Every row gives one point. Two turns around zero, p and q, are shown by what they do to some points. Where does a point land after both, in the order given? Backwards means that the second turn is done in reverse. Each puzzle has new turns, and all numbers are rounded.
(in the rows, 128 means zero)

Turn p:
[ 99 142 105] -> [ 94 127 107]
[213 132 150] -> [208 164 138]
[110 110 116] -> [117 103 121]
[120 122 131] -> [123 120 133]
[ 98 134 139] -> [ 99 126 142]
Turn q:
[187 119 147] -> [152  98 177]
[ 96 102 116] -> [127 120  86]
[ 74 113 144] -> [ 89 118  85]
[139 171 127] -> [121 161 157]
[128 100 124] -> [140 107 113]
[144 163 109] -> [139 163 149]
Where do these land?
q, then p: [131 149  98] -> [132 164 121]
p, then q: [106 111 117] -> [131 114 102]
p, then q: [135 105 171] -> [110  91 155]
p, then q backwards: [131 155 118] -> [108 143 114]
p, then q: [154 145  76] -> [173 168 123]
q, then p: [111 102 188] -> [103  66 140]

Turn p:
[151 117  95] -> [155 105 106]
[ 93 151 111] -> [132 170 112]
[133 176 148] -> [146 156 169]
[125  94 180] -> [ 75 105 152]
[123  93 146] -> [ 94 107 123]
[143 137  89] -> [165 125 107]
Turn q:
[160  77 125] -> [ 98  76 123]
[118 145 109] -> [133 148 110]
[119 102 138] -> [104 121 144]
[115 188 139] -> [176 167 134]
Where do these land?
q, then p backwards: [ 94 153 155] -> [120 175 143]
q, then p: [177  78 129] -> [82 99 84]
p, then q: [112 122 107] -> [129 136 102]
q, then p: [130 159 121] -> [158 120 136]

Turn p:
[138 151 136 127] -> [149 133 143 127]
[129  75 138 124] -> [ 90  92 118 121]
[143 141  81  72] -> [123 172 126  66]
[ 95 139 134 167] -> [133 135 117 179]
[195 138 130 159] -> [187  89 115 107]
[106 152 148 126] -> [130 143 154 151]
[ 91 100 128 121] -> [ 84 132 122 143]
Turn q:
[136  99 132 109] -> [143 140 148 106]
[127 131 138 190] -> [144  82  89 133]
[148 140 151  98] -> [144 153 150 152]
[ 63 131  93 100] -> [ 57 121 155 108]
[165 139 125 144] -> [150 142  98 139]
Where do these land?
p, then q backwards: [ 82 141 139 115] -> [124 158 127  88]
p, then q: [105 134 154 144] -> [143  96 112 130]
p, then q: [104 149 134 116] -> [129 112 124 159]
p, then q backwards: [202 117  83 156] -> [161  80 116 198]
q, then p backwards: [154 144 157 118] -> [117 161 137 151]
p, then q: [121  83 101 119] -> [ 82 128 140 104]

Turn p:
[166 113 120 158 182 122] -> [139  99  90 179 141 148]
[101 118 162  99 143 129] -> [143 132 171 121 145 153]
[112 121 200 126 140 156] -> [144 106 196 145 111 151]
[ 95 159 125 163 146 131] -> [118 169 132 165 108 134]
[146 159 100 132 112 104] -> [140 148  89 117 115 105]
[161 118  68  97  90 140] -> [ 98 111  78  69 132 115]
[115 108 119 120  83 115] -> [112 132 139  99 144  91]
Turn q:
[134 118  99  90 149 130] -> [115 158 106  93 130 115]
[153 132 127 107 165  88] -> [156 173 126 123 126  93]
[122 112 124 126 147 158] -> [127 115 103 110 149 133]
[142 172 106  90 172 134] -> [114 192  99 134 156 120]
[109 145 144  92 105 138] -> [ 98 139 161 119 149 142]
[126 105 116 200  78 113] -> [137  67 132 156  66 139]
[151  98 148 188  82 144] -> [162  71 137 139  94 172]
[ 87 143 158 130 126 120] -> [114 111 158 148 155 110]
Where do these land?
p, then q: [157 152 109 125 161  81] -> [135 161  77 137  95 143]
q, then p: [161 132  67 162 141 119] -> [ 91 147  86 104 113  84]
q, then p: [105 177 128 151 168 125] -> [123 154 100 187 133 118]
p, then q: [117 129 142  81 105 138] -> [128 153 155  99 158 138]
q, then p: [132 126 160 104  77 114] -> [148 107 182 121 105 135]
p, then q backwards: [106  85 131 129 112 135] -> [ 85 133 146 108 120 131]
q, then p: [118  94 158 143 132 183] -> [107  85 122 128 162 172]

Turn p:
[137 162 128  90 104 148] -> [123 129 141 102  75 133]
[136  97 162  94  92 149] -> [130 118 144 141  90  72]
[112 164  91 124 113 152] -> [108 103 131 113 102 170]
[ 86 103 153  85 135 125] -> [102 116 155 102 142  78]
[101 158  77 160 112 102] -> [ 86 119  88 127 138 180]
[157 109 100 154 135  99] -> [152 129  80 141 149 137]
[ 85 137 163 142 158 150] -> [108 135 186 134 158 133]
[171 131 149 156 126 102] -> [153 172 105 153 128 129]
[167  91 129 147 176 125] -> [189 130 121 140 169 120]
Turn q:
[106 125 125 128 143 136] -> [118 137 138 110 128 141]
[123  75 136 164 127  81] -> [108  75 149 161 123 168]
[146 136 131 107 101 203] -> [184 153  99  93  95 111]
[127  72  94 138 103  77] -> [ 91  52 119 141 116 139]
[124 155 136 150  82 124] -> [126 137 137 157  89  98]
[153 152  98 135 178 134] -> [111 163  88 130 163 146]
[144 158 151 112 142 121] -> [143 149 135 141 159 110]
[102 151 154  91 150 147] -> [143 159 159  93 152 114]
Where do these land?
p, then q: [ 81 106 120 120 151 140] -> [132 111 160 110 155 161]
p, then q: [176 115 135 115 123 148] -> [145 107 101 165 123 112]
p, then q: [106 117 104 134 106 133] -> [114 110 134 111 109 150]
p, then q: [140 134 162 129 110 134] -> [125 137 140 158 114 109]
q, then p: [180 122 149  60  89 124] -> [182 146  62 118 157 101]
p, then q: [ 89 112 112 177 166  96] -> [106 167 126 100 159 184]
p, then q: [125 189 113 161 152 121] -> [157 184 118  90 115 126]

Turn p:
[109 123 112 143 102 126 133 123] -> [120 102 112 139 109 122 137 130]
[119 148 160 132 136 105 121 143] -> [109 161 139 140 125 112 120 145]
[132 151 118 144 155  97 123  97] -> [147 143 126 166 135 105 108 104]
[135 146 108 111 121 148 151 113] -> [126 125 104 117 142 135 144  96]
[116  97 132 145 151 143 131 122] -> [126  97 159 130 139 130 115 129]
[157 150 125 133 111 148  97 149] -> [140 150 111 138 136 166 147 153]
[121 124 138 108 162 118 123 151] -> [123 144 138 108 145 119  97 143]
[143 119 131 118 110 118 158 133] -> [134 129 127 104 120 109 154 123]
[121  95 126 119 104 148 114 120] -> [129 102 134 113 101 156 129 129]
Turn q:
[152 145 135  89 113 111 133 119] -> [154 145 146  98 119 112 119 107]
[103 140 129 130 168 135 135 132] -> [109 141 131 123 157 149 125 153]
[115 131 118 146 126 127 148 138] -> [126 137 124 145 135 123 148 143]
[123 138 156 152 155 135 145 150] -> [127 125 151 148 159 157 143 137]
[112 136 148 102 121 111 121 138] -> [127 144 153 109 106 141 130 130]
[143 124 108 151 107 119 104 103] -> [114 121 108 148 113 101 113 101]
[139 104 114 132 101 148 105  95] -> [119 100  90 121 108 112 122 102]
[113 132 139 128 139 137 150 137] -> [128 132 134 123 144 142 148 142]
[159  90 110 129 109 109 118 113] -> [135  95 124 132 106  85 112 120]
[120 140 124 120 141 148 121 155] -> [141 139 119 130 131 158 120 145]
Where do these land?
q, then p: [138 128 102 117 132 148 129 120] -> [154 128 108 123 136 130 113 130]
q, then p: [125 138 127 115  99 111 120 115] -> [123 142 112 134 102 123 137 110]
q, then p: [142 112 140 121 140 130 133 123] -> [136 128 148 112 124 130 118 129]
q, then p backwards: [127 130 141 126 123 122  95 121] -> [107 123 137 113 126 132 118 106]
q, then p backwards: [ 91 145 133 114 137 144 125 165] -> [147 135 145 119 110 148  88 151]
p, then q: [121 100 119 133 133 118 125 117] -> [130 104 137 129 109 123 122 118]
p, then q: [137 151 116 109 122 124 122 116] -> [129 144 104 127 137 115 118 116]
p, then q: [133 116 129 225 135 146 150 112] -> [106  69 168 171 163 119 168 145]
p, then q: [124 109 145 115 136 145 150 128] -> [120 122 143  94 126 137 135 131]
p, then q: [129 145 123 124 139 110 132 125] -> [119 143 132 136 132 118 112 122]
q, then p: [141 134 134 110 112 111 128 166] -> [136 155 136 130 121 141 165 137]

Turn p:
[185 163 111 152 101 143 108 160 133] -> [138 106 134 150 131 194 117 154  90]
[ 93 130 106 150 142 115  95 154 140] -> [114 134 123 144 122 140 134 166 176]
[106 163 137 103 127 124  82 106  94] -> [164 111 146 178 114  92 125 135 142]
[143 167 117 107 115 145 123 148 137] -> [134 105 137 147 109 157  98 120 122]
[ 98 130 132 143 120 113 125  84 181] -> [148 117  96 103  99 128 172 116 161]
[161 105 124 115 146 162 154 128 100] -> [123 146 118 121 161 118  90 113  91]
[124  96 154 125 146 121 126 106 114] -> [142 147 134 110 150  93 139 125 130]
[107 112 133 153 101 116 143 140 124] -> [ 94 128 133 130 138 133 164 123 132]
[142 116 157 118 161 150 170 141 148] -> [128 168 135  90 132 141 103  93 123]
[144 118 142 101 148  98 155  96  83] -> [131 144 144 115 120  66 123 125  86]
[122 147 114 180 122 131 184 114 134] -> [ 99 159  90 133 102 150 162 108 100]
[111  90 110  88 106 117  72 161 148] -> [118  71 149 115 156 124 109 158 182]
Turn q:
[151 225 157  68 136 111 122 141 141] -> [ 49 127 152  52 117 168 137 128 100]
[142 116  99 140  93  97 149 143  80] -> [176 102 131 128 166 131 142 116  88]
[112 100 114 139 151 176 146 114 122] -> [126 141 107 182 127 122  99 112 137]
[123 130 130 143 153 143  84 119 135] -> [118 155 151 134 109  98 112 143 137]
[ 95 101 153 131 147 123 134  99 125] -> [137 158  82 134 122 116 124 145 140]
[110 115 134 133 125 121 122 180 117] -> [125  88 122 122 149  93 123 139 130]
[118 169 102 130  85 149 140 130 146] -> [136  94 144 114  97 161 101 100 122]
[113 100 115 154 157 108 134 130 151] -> [147 138 125 140 152 125 114 155 167]
[154 115 115 100 120 116  94 118 154] -> [129 147 158 110 124 120 159 104 155]
[163 110 160 143 113 134 157 105 108] -> [137 131 109 164 118 148 171 139 102]
Where do these land?
p, then q: [112  97 135 144 132 130 144 168 113] -> [102 135 106 110 119 127  90 149 137]
p, then q backwards: [183 143 112 126  69 112 135  99 104] -> [149 150 150 146  83 135 147 159  68]
q, then p backwards: [114 130 101 148 129 123  94  81 127] -> [138 153 160 118 182 127 128 124 126]
q, then p backwards: [ 99 147 105 147 154 122 140 134 149] -> [137 121 111 107 153 146 107 161 140]
p, then q: [107 134 128 149  77 157  88 126 124] -> [141 132 124 191 138 142 118 151 158]
q, then p backwards: [113 125  97  58 149 127 143 142 133] -> [106  79 136 117 122 174 165 139 144]
p, then q backwards: [178 144 106 101 104 131 140  93 137] -> [101 154 133 137  78 133 144 141  88]
q, then p: [113  95 172 130  99 131 134 125 134] -> [ 83 103 107 108 123 139 133 137 107]
q, then p: [109 141  99 149 143 108 115 146 134] -> [156 129 159 115 137 132 112 148 146]
q, then p: [135 136 172 103 161 109 107 159 143] -> [ 87 133 149 117  97 115 117 113 172]
q, then p: [155  99 129 139 158 171 143 165 137] -> [114 172 109 119 134 141 174 141 160]
p, then q backwards: [120 144 179 141 162 115 153  98 100] -> [146 105 119 119 124 129  77  80 101]

Turn p:
[142 120 113 128 117  69  82 140 107  82 138] -> [ 92  88 155 107  82  82 125 124 108 133 145]
[ 85 138 184 160 119 145 106 120 158 131  86] -> [112 186 146 122 162 116 122  87 150 164  98]
[ 94 142 106 176 145 106 181  81 101 130 111] -> [155 126 139 160 160 117 189  84 139 113 172]
[118 149 128  98 134 100 184 121 122 149 171] -> [150 113 145 143 146 158 151 179 135 135 175]
[149 122 145 106 134 173 145 103 126 124 149] -> [168 121 118 132 148 156  93 132 107 129 123]
[119 121 119 182 143 140 112 142 174 103 127] -> [ 92 129 110 144 150  95  98  99 164 114 121]
[140 134 146 159 137  82 148 118  72 143 109] -> [148 127 148 164 117  93 186 124 100 146 134]
[145 150 124  94 128 194 121 161 100 132 130] -> [140 162 110 113 127 150 102 158  82  86 107]
[152 118 128 155  66 124 102 131 119 127 101] -> [113 154 101 127  76 114 126  95 112 156 130]
[114  75 104 117 124 153 133 137 165  99 134] -> [ 92  95 112 127 134 170  96 102 144 113 118]
[146 139  89  87 130 102  98 130 147 144 139] -> [133 105 123  85  91 126 128 163 156 116 130]
[168 122 155  76 176 133 152 167 150  78 124] -> [129 103 184 164 117 149  71 164 126  98  91]
[ 92 133 121 129 112 142  99 114 123 221 145] -> [138 154  71  77 156 135 179 153 140 159 119]
Turn q:
[160 160 123  99 144 156 126 122 164 137 137] -> [146 151 110 136 117 125 173 112 162 146 146]
[ 98 113 103 159  89 137 125 108 144 128 137] -> [115 123 113 113  80 144  98 114 100 130 127]
[ 72  94 156 108 115 115 104  98 161 157 142] -> [ 72 137 132 132  93  93 106 138 112 123 181]
[131 184 170 191 166 151 130 176 107 105 147] -> [113 116  79 182 179 166 139 154 136 160  74]
[175 102 121 108 142 113  90 141  75  90 153] -> [155 168 131 116 172 144 133 153 128  59 114]
[144 136 147  90 127 128 140 107 111 104  52] -> [134 142 179  81 175 120 127 112 147 165 135]
[113 170 142 134 149 117 150 116 141 166 141] -> [121 104 118 173 132 112 151 108 115 156 147]
[113 136 122 138 111 116 171  85 155 135 128] -> [105 102 138 123 103 128 137  76 111 142 138]
[ 97 136 109 114 136 128  43 151 132 157  79] -> [161 176 116 125 123  72  85 176 115 167 140]
[129 110  92 114 173 160 174 117 104 145 101] -> [168  85 127 120 149 118 101  91 174 123 146]
[187 106 161 132 109 120 170 115 116 149 175] -> [117 116 173 167 118 178 163 112 141  82 136]
[103 112 101 121 105 120 106 123 121  86 151] -> [119 139 101  83 119 132 120 138  97  97 126]
[118 107 127 146  80 113 108 199 103 107 164] -> [126 116 122 118 109 158 126 207  97  94  91]
[152 126 119 136 144 116 155 134 159 127  83] -> [137 120 155 123 122 102 134 101 157 149  93]
Where do these land?
p, then q: [134 134 190  96 154 104 120 117 110 116  91] -> [110 139 191 160 159 139 127 144 142 162 133]
q, then p: [143 129  73 193  78 155  78  90 148 115 126] -> [176 190  99  67  80 120 124 103  97 115 147]
p, then q: [133 168 164 118 142 129 168 134 115 173 125] -> [150 110 128 169 143 146 159 139 152 154  88]
q, then p backwards: [122 133 147  77 165 138 159 126 136 148  91] -> [102 145 132 156 145  77 125  91 156 125 151]
p, then q: [128  96 115 152  90 126 111  86 141 111 180] -> [147 140 113 141  94 108 106 116 116  72 174]
q, then p backwards: [159  93  95 155  90 129 136 122 152 107 142] -> [144 117 101  89 118 143 112 136 129 118  70]
p, then q: [ 97  68 145 100  88  88 112 109  72 133  89] -> [124  76 181 124 134 167 102 111 136 142 203]
p, then q: [102 101  93 175 140 139 126 111 133 111 153] -> [115 124  99 117 128  98 107  86 124  83 133]
q, then p: [156 149 138 110 158 166 108 163 135 162 145] -> [116 137  90 173 122 110 109 150 169 112 144]
p, then q backwards: [121 147 139 151 145 124 131 174 165 138 127] -> [135 105 171 133 161 130 101 148 143 124 126]
p, then q backwards: [140 172 116  92 164  98 132 142 138 154 137] -> [147 100 132  87 118 128 119 188 123 138 126]
p, then q: [134 113  89 178 121 137 137 138  98  73 142] -> [106 128 102 112 143 142  96 104  76  78 122]
q, then p backwards: [ 96 162 160  69 130 132 146 151 120 122 116] -> [ 89 134 131 130 133  84 122 117 119 157 185]
